Each row of a before or after table is a point. The points were changed in one or more steps. Then noise was added and the rows were shuffled. The steps act on how far a point lies along the listed directions, d1 being the first. Write out the steps. A step turns or swaps two directions, mirrors them in a line or flattens them onto one, adds a multiple of one to another, or multiplies one. Angles are multiples of 10 degrees, from the lower direction toward the higher: turns from -170 to 170, lines from 10 to 170 but not 90. Use the fewest steps. Two steps may share a direction if one is a turn and the other turns, adds or multiplies; they go together, in the order done. Otherwise the lowest direction goes first.
In the rows, 128 means zero.

Directions:
(1): [ 76 117 102]
(2): [141 166  85]
Before:
[[ 76  59 193]
 [ 77 108 139]
 [127 144 115]
 [120 170  90]
 [100 139  85]
 [127 111 158]
 [ 73 119 134]
 [154 129 139]
 [101  78 158]
 [113 166  83]
 [130  72 158]]
After, 11 rows:
[[174 157 117]
 [ 91 130  78]
 [112 164  88]
 [173 153 152]
 [176 156 149]
 [ 93 100  85]
 [ 96 122 116]
 [120 176  98]
 [122 105 143]
 [ 53 146  55]
 [144 135 141]]
Steps: turn d1 and d2 by 100 degrees

Directions:
(1): [ 93 138  94 166  76 110]
(2): [131 102 164 196 147 124]
Before, 14 rows:
[[184 107 193 118 226 157]
 [137 135 130  94 133 138]
 [134 119 140 153 134 125]
 [136 106 151 181 137 126]
 [119 120 141 129 131 125]
 [131 116 121 111 131 136]
 [110 138 129 117 123 141]
 [152 120 136  77 170 142]
 [126 138 121 104 123 126]
 [145 127 133 109 160 136]
 [133 136 109 113 108 129]
 [131 135 130 129 122 126]
 [127 139 120 124 108 125]
 [126 110 117 123 129 133]]
After (14 x 6):
[[118 121 141 130 132 126]
 [140 134 133  91 137 140]
 [109 138 128 119 123 141]
 [136 105 151 180 137 125]
 [127 140 122 104 123 128]
 [198 102 208 101 250 165]
 [161 118 145  67 183 146]
 [132 136 106 114 105 129]
 [127 109 118 122 129 133]
 [124 140 119 127 104 123]
 [150 126 137 104 169 140]
 [131 134 129 130 121 125]
 [133 116 123 111 134 136]
 [133 119 139 152 134 125]]
Steps: multiply d1 by 1.3

Directions:
(1): [116 160 112  87 126 178  73 168 115]
(2): [137 101 193 119 153 123 107 165 182]
(3): [ 93 131 173 110 150 102 146 150  59]
Before, 10 rows:
[[149 112  84 160  95 103 172 105 161]
 [116  88 151 150 171  85 146 154 135]
 [ 80 121 195 136 143  65 195 119  54]
 [133  48 220 134 163  81 130 148 175]
 [163 134  74 115 103 155 100 111 184]
 [121 170  92 129 111 147 123 141 138]
 [151  90 148 142 154  82 172 100 123]
 [157 145  90  97 119 162  98 124 133]
 [144 145  67 144 109 147 120  96 120]
 [162 144 165  82 118 155  75 182 192]]
After:
[[158 138  93 101 118 157 104 119 135]
 [123 168  93 132 112 143 128 137 140]
 [166 128  77 126 102 142 117 100 188]
 [131  49 219 130 162  85 126 150 173]
 [149  93 148 140 154  87 171 103 124]
 [ 74 134 192 117 142  86 175 134  48]
 [115  93 150 145 171  90 142 158 137]
 [164 140 165  85 120 150  81 178 194]
 [151 107  86 166  94  95 179 101 165]
 [146 142  71 147 111 142 130  91 122]]
Steps: add 0.3 times d3 to d1
